Each point is reached from the start by the listed moves, each made 0, 1 or 2 times, or once backwards (-1), plus a little noise. Is the number of moves made odd or even? Then give how often each move was made.

Moves:
(1): 11.9  4.1 -8.8
(2):  0.8 16.2  7.3
(3): 16.5 -2.5 19.1
Start: -2.2 -4.3  7.7
Points:
26.9 14.1 25.1 => odd (1, 1, 1)
  4.0  -9.8 -37.1 => even (2, -1, -1)
43.1 10.1 44.2 => even (1, 1, 2)
-12.8  -8.5  16.0 => odd (-1, 0, 0)

Moves:
(1): 10.8 11.1 -2.4  4.6 13.1 -0.4  2.1  0.3  0.7 -6.3  2.2
(2): -2.6  7.2 -7.4 -3.9 -0.8  0.1  1.9  5.8 -6.2 -5.3 -2.4
(3): -2.9  6.4  7.8 -0.6 -6.8 -0.8 -7.4  0.3 10.6  5.9 -3.7
(4):  10.4   3.9   7.7  10.1  -2.7  -0.3   9.2   7.0 -11.2   2.8  14.4
(5): -11.7   1.9   5.4   4.6   9.8  -4.7   2.8   0.0   0.1  -6.1   5.1
(6): -13.4   9.5   5.5  -4.3  12.8  15.0  -1.0   2.9  -3.7   1.7   6.8
(7):   2.0   1.8  14.1 -14.2   0.1   2.5  17.9 -10.5   1.0  -1.4   7.7
(8): -3.2 -6.3 -2.6  0.3  3.0 -4.6  4.5  3.4  3.2  9.2  0.2
(9):   0.6   1.6 -12.8  -1.1  -4.2  13.6   3.8  -5.5  12.3  -3.1   8.1
Start:   6.7  -2.2  11.9 -10.7   7.2  -5.6   9.7   2.0  -4.4   9.8   2.8
Points:
 24.9   8.5  28.7  43.3  26.6 -47.7  16.3  29.3 -36.9  -0.3  20.6 => even (1, 0, 0, 2, 2, -1, -1, 0, -1)
  8.5 -22.0  19.2 -36.7  11.2  -5.6  48.6 -41.0  19.0  -7.4  15.8 => even (0, -1, -1, -1, 1, -1, 2, 0, 1)
 19.3  73.1  57.1 -26.1  34.7  40.1  57.0   2.9  -4.0   6.7  63.4 => even (2, 1, 2, 2, 0, 2, 2, 0, 1)
 15.7 -24.8  13.0 -30.7 -24.6   3.3  71.2 -19.9  21.2  25.1  40.5 => odd (-1, 0, 0, 1, 0, -1, 2, 2, 2)
-16.0  10.0  35.7   9.5  -7.7 -28.0 -14.8  30.6 -15.4  25.6  -7.2 => even (-1, 1, 2, 1, 1, 0, -1, 0, -1)
-28.6  35.6  -6.3   0.6  35.4  29.7  11.0  31.1 -25.0  -2.4  31.5 => even (0, 2, 0, 1, 1, 2, -1, 0, 1)

Moves:
(1):  9.8 -3.7  3.2  5.3 11.0 -0.4  7.3  3.4  0.7 12.2  6.3 -0.9 -0.6 -4.1  1.7 -0.3  0.6
(2):   1.4   4.3  -3.6 -11.3  -8.1 -11.1 -10.0  -3.2   2.5   1.6   2.9  -9.5   8.5  -1.2  -5.7  -5.8   9.2
(3):  -4.0   4.7  -2.4  -1.3  -1.6   2.4 -12.6 -12.6   0.0   1.0  -8.2   0.6  13.7   9.0  -3.5   3.2   4.6
(4): -1.0  6.9  5.5 -8.7 -2.8  9.1  5.1  2.5  2.0  5.2  3.4  1.6  0.0 -8.2  3.3  2.3 -5.4
(5):  5.3  9.5 12.9 12.7  0.5  1.7 -6.9 -2.6 -1.9  4.1  1.4 10.7 -4.4 -1.4 -8.8 -7.4  1.4
(6): -9.0  5.3 -1.0 -0.6 -3.0 -7.8  2.8 -9.1  0.5  2.2  6.3  1.2  2.8 -0.2  2.6  5.2  1.9
(7):  -6.3   5.6   4.9   2.5  -6.3  -8.3 -13.1 -11.3   5.8  -6.4  -6.9   5.8   3.7  14.4 -31.3  -5.6   8.1
(8):   2.1   1.0  -5.6   0.7  10.1  -4.9  -1.3   2.5 -10.0  -1.8  -1.3  -2.7   0.3  -3.7  -3.5  -0.8  -3.7
(9): -4.4 -4.6 -6.8 -0.1  2.4  3.3 -2.8  1.5  1.0  8.9  0.8 -0.8 -7.5 -2.0 -1.5  0.7  3.1
(10): -13.6   6.6   2.0  -9.3   9.8  -0.2   6.1   5.7  13.9  -1.0   3.9 -18.5  15.2  -9.3  10.1   7.8   1.6
(11): -2.3  2.9  5.5 -9.2 -3.0  4.5 -0.7 -4.4  4.3  1.6 11.5 -9.6 -4.0  3.4  3.2  8.5  3.6
(12):   8.2  -1.5  -7.1   1.2   5.6   2.0   3.2  -6.2  -6.4  -0.9  -1.3 -18.0  -3.8   4.9  10.8  -9.2  -8.4
(13):   0.6   3.1 -11.9   2.3   7.7   5.1  -0.8  -4.7   6.2  -5.4  -2.3   3.6   2.9   5.4  -0.4  -9.6   1.4
(14):  4.5 -0.9 -2.7  8.5  7.1 -2.4 -0.2  7.1 -2.4  6.5 -0.3  7.4 -2.6  1.9  3.3 -3.9 -7.7
Start:   0.8  -1.7   1.8  -7.8  -1.1  -1.1 -12.4   7.1  -0.3   1.9   3.4   0.0  -2.2  -5.1 -12.0  -3.0   3.2
Points:
-42.3  38.9 -18.3 -71.7  -7.0  -5.3 -49.4 -34.8  49.1  -2.8  21.0 -94.9  25.6  16.1 -40.5 -17.3  33.6 => odd (-1, 2, 0, 1, 0, 0, 2, 0, 2, 2, 2, 2, 1, 0)
 34.5 -12.4 -28.2  59.6  49.3 -21.8  -6.6  -9.8 -57.5  25.5  -2.4  12.0 -38.5   6.9  -8.0 -35.8 -28.8 => even (1, -1, 0, -1, 1, 2, 0, 2, 1, -1, -1, 2, 0, 1)
  3.0 -13.8   2.9  -2.5  10.8 -26.4   5.7   9.0   6.7  11.2  17.0   6.4  16.0  -6.9  -9.6  15.5  13.9 => odd (2, 0, 0, -1, -1, 1, 0, 0, -1, 0, 0, -1, 0, 0)
-19.8  10.6 -39.9 -35.1   0.5 -42.7 -45.7 -22.4 -13.9  15.3  32.3 -53.7  -8.3   6.4 -11.4  -2.7  19.9 => even (-1, 2, 0, -1, 0, 2, 0, 2, 2, 0, 2, 1, 0, 1)
